Each point is reached from the start by the listed moves, each made once or not at all, plus a little noise. Is the number of moves made odd or even? Then give how often each move was made.

Moves:
(1): [ 2.5 -2.7  1.2  4.6 -3.9  0.8]
(2): [ 1.5  1.6 -4.4 -3.6  4.1  1.8]
(3): [-0.2 -1.4 -1.4 -0.2  2.8  0.4]
Start: [ 0.1 -0.3 -2.0  2.7 -4.6  0.6]
Points:
[ 2.4 -4.5 -2.2  6.8 -5.4  1.7] -> even (1, 0, 1)
[ 4.0 -2.9 -6.6  3.5 -1.6  3.5] -> odd (1, 1, 1)
[ 0.1 -0.3 -2.0  2.9 -4.6  0.4] -> even (0, 0, 0)
[-0.1 -1.7 -3.4  2.5 -1.9  1.0] -> odd (0, 0, 1)

Moves:
(1): [ 2.0  1.0  1.7 -2.5 -2.4  1.8  0.4  0.6  2.1  0.4 -1.9  1.9  0.6 -0.1]
(2): [ 1.4 -1.2 -0.7 -0.4 -1.4  3.2 -0.7  0.2 -3.3  0.6 -0.3  1.0 -2.8 -1.3]
(3): [-1.6  0.4  0.4  0.7 -2.1  0.1 -3.0  0.6  0.7 -0.5 -1.9  0.0  0.5 -0.4]
(4): [ 1.8 -2.5  0.2  0.8  0.1 -4.2 -0.6  1.6  1.6  4.5 -3.3  0.1 -0.4 -1.7]
(5): [ 1.0 -1.2 -1.5 -1.7  2.5 -3.0 -4.4  0.7  2.0  1.3  1.9 -0.6  2.9  3.5]
(6): [-1.1 -0.8  2.8 -0.8 -0.1  2.8 -1.2 -2.8  0.9  0.8 -1.1 -1.3  1.1  1.1]
(7): [-0.5  0.0 -0.5  0.4 -0.3  0.5 -2.3 -2.3  3.3  0.6  2.0 -1.7  1.2 -0.2]
(8): [-2.5  0.1  1.5  0.0 -0.6 -0.6  1.4  3.7 -1.7  0.7  2.4  3.9  1.8 -0.2]
(9): [ 1.8 -0.5  1.1 -0.8 -0.2 -0.7  1.3  1.4  2.3 -0.3  0.6 -3.1 -0.4  1.0]
(10): [-2.2 -0.6 -2.7 -0.2  1.7 -1.8  2.8  3.3  2.2 -1.7 -1.3 -0.5  0.2 -2.4]
(11): [-1.8 -0.5 -2.8  2.9  0.0  0.8  2.6  1.0  1.0  2.3 -0.8  0.9  0.2  3.4]
Start: [ 1.8 -0.2  0.1 -1.5  3.1  0.3  1.2 -0.9  1.4  2.3 -0.4 -2.1  0.1  3.4]
Points:
[ 3.1 -4.7  1.2 -2.9  5.3 -3.6 -7.3 -3.8  9.3  9.5 -1.0 -5.6  4.8  6.3] -> even (0, 0, 0, 1, 1, 1, 1, 0, 0, 0, 0)
[ 5.5 -3.9  4.8 -5.8  0.9 -2.8 -6.3  1.2 10.9  8.6 -6.4 -5.1  4.4  6.6] -> even (1, 0, 1, 1, 1, 1, 0, 0, 1, 0, 0)
[-5.2 -2.0 -4.8  0.3  4.5 -4.2  0.9  8.4  5.6  4.3  0.0  1.5  5.7  7.3] -> odd (0, 0, 1, 0, 1, 0, 0, 1, 0, 1, 1)
[-2.5 -0.6 -2.6 -0.6  2.5 -1.0 -1.2  0.7  7.6  0.4 -1.7 -4.5  1.9  0.4] -> odd (0, 0, 1, 0, 0, 0, 1, 0, 0, 1, 0)
[ 5.1 -2.0  1.7 -6.4  0.6  1.6 -3.2  3.2  6.1  5.3  4.3 -0.7  3.4  6.0] -> even (1, 1, 0, 0, 1, 0, 1, 1, 1, 0, 0)

Moves:
(1): [ 1.9  0.9 -0.7  0.0  0.3 -0.3  0.3  0.9 -0.3  1.2 -1.2  2.7 -0.6  1.3
  1.1 -2.3 -1.4 -0.6 -0.8 -1.3  1.4 -1.8 -1.2  1.3  1.0]
(2): [ 0.4  1.5 -1.6 -0.5 -0.7 -4.1  1.2 -0.5  1.8  3.2  1.7 -1.1  0.6 -1.2
  0.9  0.5  0.8 -3.1 -0.6 -1.8 -1.1  0.7 -2.3 -1.0 -1.3]
(3): [ 1.3 -1.6 -0.2 -0.5  0.7 -1.0 -2.2 -0.8 -1.8 -2.1  1.7 -1.5  0.0 -0.5
 -1.4  2.6 -0.6  0.9  0.8  2.2  1.9  1.4 -0.4 -1.6  0.4]
(4): [ 1.1  1.8  0.8  0.9 -1.3 -0.7 -0.8 -1.8 -0.6 -2.5  2.2  0.3 -2.3  0.2
  0.9 -1.4 -0.6 -0.8  0.2  2.3 -0.7 -0.3  0.1  1.1  2.9]
(5): [-2.0  1.9  0.8 -1.0 -1.0 -1.2 -2.3 -0.9  0.1  1.4 -0.7 -2.7 -1.0  1.3
 -2.1  1.0  1.0  0.1  4.2  1.5  0.2 -0.5  1.4 -0.6 -0.2]
(6): [ 2.4 -0.3 -2.3 -1.9  3.4  0.5 -1.1 -1.2 -3.4  1.1 -1.5  1.2 -0.5 -1.7
  1.7 -0.6  0.5  2.8 -2.7  0.7 -1.3 -3.7  1.6 -1.4 -3.2]
(7): [-2.1  0.0  0.2 -1.8  3.2 -0.5  0.7 -2.5  0.3 -2.2 -1.5 -0.3 -0.5  0.0
  0.3 -0.4  2.1  1.2  0.5  0.6  1.5 -2.5 -1.6 -1.0 -0.1]
(8): [-2.6 -1.3  3.0  0.6  0.2 -0.8  1.0  0.2 -3.1  4.3 -2.3 -2.5  1.0  1.6
  1.0 -2.2 -1.1 -6.5  4.2 -0.1  1.3 -0.6 -1.7  0.4 -1.7]
(9): [ 0.1 -1.2 -1.9 -0.4  1.0 -0.8 -0.1 -1.6  1.5 -0.3 -3.3 -0.5  1.0  1.4
  1.5 -2.3 -1.5 -1.5 -0.7  1.4 -0.3  1.1  3.2  1.0  0.3]
(10): [ 0.2  1.9  3.0  5.8 -0.5  3.2  0.6 -0.7 -1.5  1.7 -2.4  1.3 -1.0 -1.0
  0.6 -0.8 -2.4 -2.5 -1.3  0.6 -0.4 -4.9 -2.9  2.7 -3.1]
(11): [ 0.3  1.6 -1.0 -1.3  0.2  0.1 -1.9 -1.7 -0.4 -1.7 -0.7 -1.8 -1.2 -0.5
 -0.3 -1.8  0.8 -0.2 -0.3 -0.1  1.6  0.5 -1.9 -0.8  0.3]
(12): [ 2.3 -1.0 -2.1  3.3  0.9  2.3  1.1 -1.7  1.6  2.5 -0.3  2.1 -1.2  1.4
  0.2 -2.6  0.4  2.7  2.0 -1.3 -0.1  0.4  0.6 -0.8  0.8]
(13): [ 0.0  0.0 -1.0 -0.4  1.7  0.9  0.7 -2.5 -3.0  2.4 -2.0  0.4  4.4  2.7
 -0.2 -0.5 -2.6 -1.7 -0.2 -0.3  0.9 -1.5 -1.3 -2.4  0.4]
(14): [ 0.5  0.4 -0.7  1.2 -0.8 -0.9 -1.2  3.0 -2.2  1.6 -0.2 -1.7 -1.5 -0.7
 -2.9  0.8 -1.2  0.0 -1.1 -3.3 -1.9  3.1 -2.4 -0.7  0.5]
(15): [-1.3  1.5  2.3  0.7  0.2  1.3 -0.7 -0.2 -0.5 -0.7  0.0  1.5 -0.1 -0.8
 -0.7  1.6  0.2 -1.1 -0.1  0.8  0.2  0.8  0.6 -0.5 -0.2]
(16): [ 1.1 -1.5  2.5  1.1  0.4  4.8 -1.4  2.1  2.4 -1.2  4.0  2.7 -1.0 -0.6
  0.5  1.5  0.5 -1.4  2.9  2.2 -1.3 -2.4 -1.0  2.0  2.2]
(17): [ 1.8 -0.7 -3.7  0.4 -0.3  0.3 -2.3  1.1 -3.0  4.4  0.4  0.4  0.9 -0.4
 -5.3 -1.9 -2.2 -1.7  2.6 -1.9 -0.5  2.4  0.4  1.0  1.7]
(18): [ 0.2  1.8 -1.3  1.3 -0.9 -0.2 -0.6  3.1 -1.8 -3.7 -2.9  1.4  0.5  0.7
  0.6 -1.2 -0.8  3.0 -1.3  0.6  0.1  2.4 -1.4 -0.3  1.0]
(19): [-0.9  0.0  0.5  0.3  2.0 -0.3 -0.3 -2.5 -1.4  2.6 -4.7 -0.7  2.1  0.8
 -0.9  2.4  2.6  2.6  0.0  0.0  2.3 -1.3  1.4 -0.1  4.0]
(20): [ 0.5 -0.8 -4.3 -4.4 -2.4 -3.7 -1.3 -2.2  1.0  1.1  5.4  3.1 -2.3 -0.1
  0.4 -3.2  3.1 -2.4 -2.1 -0.9 -0.7 -3.8 -0.1 -0.8  3.7]
(21): [-0.8 -1.4  2.3 -0.8 -0.1 -0.6 -2.3 -0.3 -1.7 -0.9  3.5 -0.1  1.5  0.1
  1.6 -0.1 -2.2  0.6  2.6  0.6  0.4  0.2  0.5  0.3 -2.6]
(22): [-2.7  1.4  0.5  0.1  1.3  0.0  0.5  1.8 -0.3  2.9  0.3  0.3 -0.4  3.5
  0.7 -0.3  2.8  1.2 -0.4 -0.6  2.5 -1.6 -0.3  0.4  1.2]
(23): [ 0.8 -1.8  1.3 -1.0 -1.2 -3.4  0.0  0.9  0.1  2.9  1.2  2.2  4.2  1.1
 -1.0  2.4 -4.3  0.7 -5.8  5.2 -0.4  1.8 -0.2 -0.3  2.6]
(24): [ 2.8 -1.3 -2.4 -1.9  0.5  0.1 -2.0 -1.1 -1.1 -2.6  0.8  1.0 -0.7 -0.3
 -1.9 -1.2  1.4 -0.3 -0.4 -1.8 -1.0  3.2 -3.1  0.1 -0.4]
Start: [-0.1  0.8 -1.0 -2.5 -0.2  1.0  1.2 -0.9 -0.9 -1.7  1.7 -0.1  1.0 -0.5
 -1.6 -1.4  1.6 -1.7  0.9 -3.2 -2.9 -0.8 -1.7  1.0 -2.4]
Points:
[  1.3   3.9  -4.4  -0.7  -1.9  -0.9  -5.7   1.9  -7.6  -1.5   2.0   8.7
  -2.9   3.3  -0.9 -10.4  -0.4  -5.6  -4.6  -7.2  -2.9  -1.8  -9.1   4.5
  -1.0] -> even (1, 0, 0, 0, 0, 0, 0, 0, 1, 1, 0, 0, 0, 1, 1, 0, 0, 1, 0, 1, 1, 1, 0, 1)
[-7.5  0.1  4.2 -2.6  5.6 -0.9 -1.3 -4.4 -7.5 -2.7 -9.5 -1.3  6.6  3.4
  1.7 -3.6  0.8 -3.6  6.0  0.7  2.8 -0.6 -0.9  0.8 -1.8] -> odd (0, 0, 0, 0, 0, 0, 1, 1, 1, 0, 0, 0, 0, 0, 1, 0, 0, 1, 1, 0, 1, 0, 0, 0)
[  4.5  -3.0   0.7  -2.8   7.1   4.0  -5.6  -2.3 -10.4   7.5   7.4  11.5
   1.4   4.9  -2.4  -8.8  -2.2  -4.9   5.7   2.3  -0.7  -5.1  -6.8   3.5
   1.9] -> odd (1, 0, 0, 1, 0, 1, 1, 1, 0, 0, 0, 1, 0, 0, 1, 1, 1, 0, 0, 0, 1, 1, 1, 1)
[  1.7  -0.7  -8.6  -6.0   7.9  -1.4  -3.9  -7.4 -13.4   8.2 -12.7  -2.8
   5.9   5.3  -9.2 -11.0  -1.4 -10.2   4.7  -9.9   2.5   1.5 -10.0   0.0
   3.6] -> even (1, 0, 0, 0, 0, 0, 1, 1, 1, 0, 1, 0, 1, 1, 0, 0, 1, 0, 1, 0, 0, 0, 0, 1)
[  6.9   4.1  -2.2  -6.0   2.3  -4.7  -8.7   0.2  -7.8  -5.7   5.2   5.7
  -1.9  -1.8  -5.8   2.0  -0.7  -0.3  -3.2   4.8  -5.3   1.4 -11.7  -1.9
   3.0] -> odd (1, 1, 1, 1, 1, 1, 1, 0, 0, 0, 0, 0, 0, 1, 1, 1, 0, 1, 0, 0, 0, 0, 1, 1)
[  1.9   1.2  -1.8   2.1   6.6   4.6  -6.7 -10.8  -7.6  -9.1  -7.8   2.3
   1.1   0.9  -2.2  -5.1   1.7   3.6   2.2   0.1   3.1   0.7  -7.2   0.0
  -1.8] -> odd (0, 0, 1, 0, 0, 0, 1, 0, 1, 1, 1, 1, 0, 0, 1, 0, 0, 1, 1, 0, 1, 0, 0, 1)
[  1.8   3.5  -6.8  -6.8   2.6  -5.2  -4.2 -13.1  -4.2   1.5   0.5   3.7
   1.1   2.2  -3.1  -6.4   1.5 -12.6   0.0  -2.5  -0.3  -8.4  -9.7  -1.6
  -2.1] -> odd (1, 1, 1, 0, 1, 0, 1, 0, 1, 1, 0, 0, 1, 0, 1, 0, 0, 0, 0, 1, 0, 0, 0, 1)
